Rows are points. To make a cloud, some directions were put in groups of two or more. Within a group, all points are equally far from the middle, so they leave a hole (a ring in 2 directions, a hollow ball in 3). The other directions are filled evenly. Then the cloud was stretched, turned, moved and blurred a little. Count the holes, and give their numbers of directions, smallest first.
In the rows, zero is written as 128.

Cloud (22 x 3):
[[123 184 131]
 [ 81 148 147]
 [158 126 179]
 [175 126 136]
 [107 105 178]
 [123 163  69]
 [119  92  76]
 [103 128  72]
 [158 118 168]
 [119 176 107]
 [144 183 146]
 [145  91 122]
 [114  97 134]
 [162 143 182]
 [120 168  88]
 [168 110 133]
 [122 192 163]
 [180 124 121]
 [140 182 133]
 [136  85  96]
 [ 96 179 150]
 [149 177 108]]
Holes: 1 (2)

Cloud (32 x 4):
[[133 120 103 120]
 [117 104  97  81]
 [123  78 154  63]
 [109 180 180 143]
 [132 110 157 138]
 [ 91 153 141 183]
 [ 91 192 120 107]
 [109 153 203 102]
 [ 85 127 130  95]
 [149 116 125  91]
 [ 74 152 161 107]
 [161 107 173 119]
 [111 126 181  91]
 [141 123 179  88]
 [ 87 107 126 177]
 [ 76 106  96 143]
 [109 109 111 172]
 [134 167 113 136]
 [113  74 160 122]
 [171 139 170 127]
 [ 78 147 190 110]
 [111 151 170 105]
 [197 133 167 155]
 [145  61 167 148]
 [ 92 133 102 110]
 [131 141  96 123]
 [113 117  95 135]
 [125  93 149  65]
 [109 149 183  88]
 [ 75 159 129  94]
 [125 140 188 123]
 [ 53 126 103 106]]
Holes: 0

Cloud, 46 rows:
[[ 83 163 122 155 102  84]
 [134 170 112  92  68 110]
 [128 147 131 195 134 149]
 [148  61 143 161 168 119]
 [ 99  99 173 106 136 120]
 [113 130 183 147 141  80]
 [175 146  96 110 100 116]
 [201 148 105 147 115  97]
 [ 84 133  92 118 123 115]
 [116 104 171  93 148 110]
 [130  50 136 127 137 142]
 [159  96 159  99 132  97]
 [100 177 130 121 147  83]
 [183 183 110 145  90 125]
 [195 138 133 109 113 107]
 [130 103 186 159 134 184]
 [145 113 173  89 110 139]
 [137 147  90  90 171 127]
 [139 169 140 195 110 138]
 [125 153 173 104 115  95]
 [113  48 152 119 155 142]
 [139 173 109 155 136 165]
 [118 158  96 190  93 123]
 [ 99  77 121  91 131 131]
 [114 144  77 160 101 137]
 [134 150 152  81 159 126]
 [176 169  88 134 147  90]
 [123 175  86 120 136  80]
 [148 151 177 130 161 143]
 [116 138 178 179 102 155]
 [ 72  94  94 137 157 129]
 [121 116  83 104 137  90]
 [131 190  94 167 126  92]
 [ 93 158 154 164 118 179]
 [ 76 114 135  98  66 152]
 [131 104 151 102  93  74]
 [159  66 148  98 168 154]
 [ 75 131 123 176  97 141]
 [133 193 129 134 105 158]
 [121  52 103 118 162 145]
 [135  98  75 142 155  88]
 [111 150 189 131  88 169]
 [154 198 157 116  73  99]
 [126 111 189 122 181 157]
 [ 97 117 130 160  53  69]
 [133  95 142 193 101 161]]
Holes: 1 (4)

Cloud (83 x 8):
[[108 136  95 187 102 157 168 162]
 [137 185  78 124  83  87 132 126]
 [137 121 188 149 126  74  78 140]
 [175 142 115 160 127 157 108 114]
 [ 77 159 114 123 112 127 174 168]
 [127 130 162 144 103 118  99 169]
 [147 196 190 184  98 137  83 116]
 [ 86 152 118 175 143 115 148 157]
 [161 141 116 149  58 170 141 138]
 [168 183 130 149 100 171 156 117]
 [132 106 149 184 111  84 157 116]
 [180 159  89 134 160 121 141 144]
 [160 121 140 109 145 181 122 153]
 [178 148 132 178 103  90 171 146]
 [112 146 174 115 127 165 141 132]
 [172 154 130  96 145 131 144  64]
 [135 170 163 103  76 125 169 146]
 [126 197  84 126  85 123 144 121]
 [143 173 106 105 117  82 129  76]
 [125 169  71 193  87 159 136 157]
 [ 97 125 156 178 105 169 125 128]
 [ 97 170 161 168  97 146 173 181]
 [164 128 128 128 104 150  63 137]
 [129 188 152 114 145  72 154 103]
 [131 175  89 131 116 140 110  98]
 [142  93 136 153 131 126 165 101]
 [112 184 157 164 173 130 171  93]
 [139 116 112 171 125 184 131 144]
 [ 86 121 158 122  92 135 151  87]
 [138 196 156 189 108 132 103  76]
 [142 150  83 170 156 101 101 138]
 [ 96 175  89 144 110 156 132 105]
 [149  92 138 145 153  80  79 117]
 [113 131  91 143 137  79 118 178]
 [174 117 128 137 152 142 172 134]
 [ 94 183 133 157 152 156 110  97]
 [114 200 151 104 158  98 117 152]
 [117 139  64 114 175 116 128 151]
 [169 194 138 177 155 131 158 120]
 [103 138  65 101 156  77 158 151]
 [124 198 142 109 177 167 118 133]
 [101 150 131 222 108 144 107 190]
 [147 160  98 194 162 151 114  91]
 [116 111 123 119 153 150 105 163]
 [177 110 140 143 144  63 120 120]
 [111 181 176 115 158  91 117 160]
 [162 163 177 131 111 139  77  97]
 [145 144 175 104 116  98 140 131]
 [143 109 139 180 107  95  73 122]
 [110 157 184 147 113 114 177  84]
 [100 132 131  86 130  76 173 168]
 [139 131 184 114 143 101 156  96]
 [161 132 127 159  84 129  49  98]
 [ 91 189 101 154 160 122 118 163]
 [ 91 201 146 125 132 119 140 165]
 [103 172 180 139 154 165 125 116]
 [112 211 152 156 130  87 169 146]
 [ 93 131 151 110 170 104 119 140]
 [ 97 188  93 133 147 182 178 120]
 [177 169 128 119 122 148 144 145]
 [ 73 164 137 169 101 104 111 165]
 [101 138  85 154 156 116 166 111]
 [108 152 192 147 170  92 110 135]
 [172 121 118 158 104 151 169 105]
 [167 178 125 192 129  81 164  77]
 [140 210 156 124 180 108 103 172]
 [169 164 164 182  77 161  96 105]
 [150 175 156  87  74  70 106  91]
 [164 142 100 150  62  79 137 118]
 [168 174 147 142  97 114 136 187]
 [146  95 135 111  77 127 130  92]
 [161 149 185 164 147  90 176 107]
 [161 164  75  96 151 113 131 126]
 [ 95 155  60 109 100 148 135 148]
 [149 114 153 225 129 115 101 126]
 [183 149 131 162 125  76 122 108]
 [122 180  76  85 174 113 173 120]
 [135 150 186 184 105  96 151 150]
 [166 182 170 151 140 153  89 140]
 [111 182 192 178 110 175 123 165]
 [131 158  62 166 131 107 181 124]
 [141 117 163 164  98 143 162 111]
 [ 84 162 101 116 177 150 117 160]]
Holes: 1 (3)

Cloud (90 x 9):
[[134 195 151 149 162 172  89 119 129]
 [150 192  86 142 122 192 117 117 140]
 [142 152  68 103 114 172  47 142 131]
 [ 87 152  90  84 165 144 114 182 115]
 [ 97 175  57 110  95 135 127 134 163]
 [108 130 126 180 149 180  78 142  92]
 [112 197 165 161 122 160 104 163 157]
 [169 108 106 143  84  90 144 131 116]
 [110 162 141  93 166 130  98 158 205]
 [ 84 133 114 104 138  86  90 103 189]
 [ 92 143 115 152 105 132  96 151  44]
 [100 140 139 120 155  95  57 170 138]
 [ 99 199 134 107 166 120 131 103  98]
 [ 85 183 149 101 154  66 151 126 133]
 [147 155 117 144 118 145 138 141 213]
 [113 158 144  63 164 153  87 120 121]
 [160 149 142  84 103  81 114 116 142]
 [139 142 154 108 154 161 155 141 192]
 [ 76 129 135 175 162 154 120 123 107]
 [154 192 125 120 132 157  77 186 107]
 [ 62 151  88 121 129 150 126 143 174]
 [166 145 138  92 121 132 121  78 146]
 [116 169 145 114 124 157 129  71 185]
 [109 199 104 132 158 106 137  75 113]
 [118 154 151  80 168  73 126 114 190]
 [154  91 108 123 108 130 165 142 173]
 [104 127 107 178 134 181 136 187 123]
 [120 158 183  91 104 119 118 180 143]
 [140 138 176 129 138 162 149 108 115]
 [ 88 120 115  96 136  62 115 147  91]
 [175 116 124 169 142 166  74 170 111]
 [120  84  83 115 149 109 121 130 168]
 [116 109 140 151 118 165 101 101  77]
 [ 72 205 117 133 153 144 111  94 135]
 [123  84 133  76 125 157 116 165 108]
 [ 98 145 106  94 116 131 109 149  48]
 [111 110  93  59 150 110 103 148 152]
 [126 161 164 121 105 145 140  73 163]
 [132 177  87 112 139 111 124  67 165]
 [ 72 175 143 144  73 137 116 150 124]
 [113  97 125 159  83 106 158  99 131]
 [132 138 112 149 135  78 172 165  70]
 [137  91 158 127 181 125 105 133 127]
 [101 144 169 109  63 164 103 160 138]
 [114 184  65 102  99 140 143 109 157]
 [ 80 108 126  92 111 174 136 138 154]
 [128 125  96  87 153 161  51 134 139]
 [106 110 145 188 107 175  97 167 151]
 [113 174 108  78 130 163  97  88  92]
 [ 84  97 168 163  94 125 137 134 135]
 [126 147  67 144 114 171  42 134 103]
 [177  96 120 150 104 102 114 186 133]
 [126 100 102 155 167  98 123 158 180]
 [122 121  58 163 149 116  80 115 115]
 [147 122  85 168 139 171 104  94 131]
 [138 196  83 154 151 110 140 178 120]
 [154 162 117 103 123 108 100 183 187]
 [133 124 111  89  58 194  89 154 128]
 [ 99 128 143 116 168 150  57 161 139]
 [ 52 126 126 129 171 114 133 134 125]
 [143 100  78 114 159 145  74 167 123]
 [161 125 160 125 133 103 151 197 113]
 [ 98 177 153 135 117 165  79 188 136]
 [100 147  50 115 139 130 110 188  82]
 [122 166 124 127  61 125 114 157 188]
 [126 109  91 156  47 165 115 136  88]
 [150 152 124  46 152 118 116 144 145]
 [153 121 140  94 139 101 172 155 179]
 [147 130 140 112 167 135 166 182 162]
 [103 140 129 127 109  88  65 132 184]
 [126 167 140  98  74 176  92 143  86]
 [ 82 120 127  67 122  85 134 132 166]
 [165 110 187 149  99 136 131 178 141]
 [106 170 136 160 128  66 172 101 132]
 [ 91 115 132 131 143  78 115 163  71]
 [126  85 146 143 111  65 147 170 131]
 [122  79 152 119 119 122  82 112 138]
 [147 161 152  94 166 106  71 113 168]
 [138 104 114 120  98 192 109 184  72]
 [135 135  89 184 140 194  90 148  90]
 [142 100 151 151 104 155  75 174  80]
 [144 154  68 187 127 102 141 173 102]
 [134  92  70 142 126 134 118 133 171]
 [109 186 144 131 147 176 120 143 190]
 [145 172 190 122 128 125 107 164 112]
 [123 199  78 148 150 101 107 100 163]
 [138 197  68 112 136 175  70 134 112]
 [103 153 172 107 150 111  62 157 142]
 [133 138 139  76  64 180 102 156 151]
 [157 140 116 100 101  89 163 146 174]]
Holes: 3 (2, 3, 4)
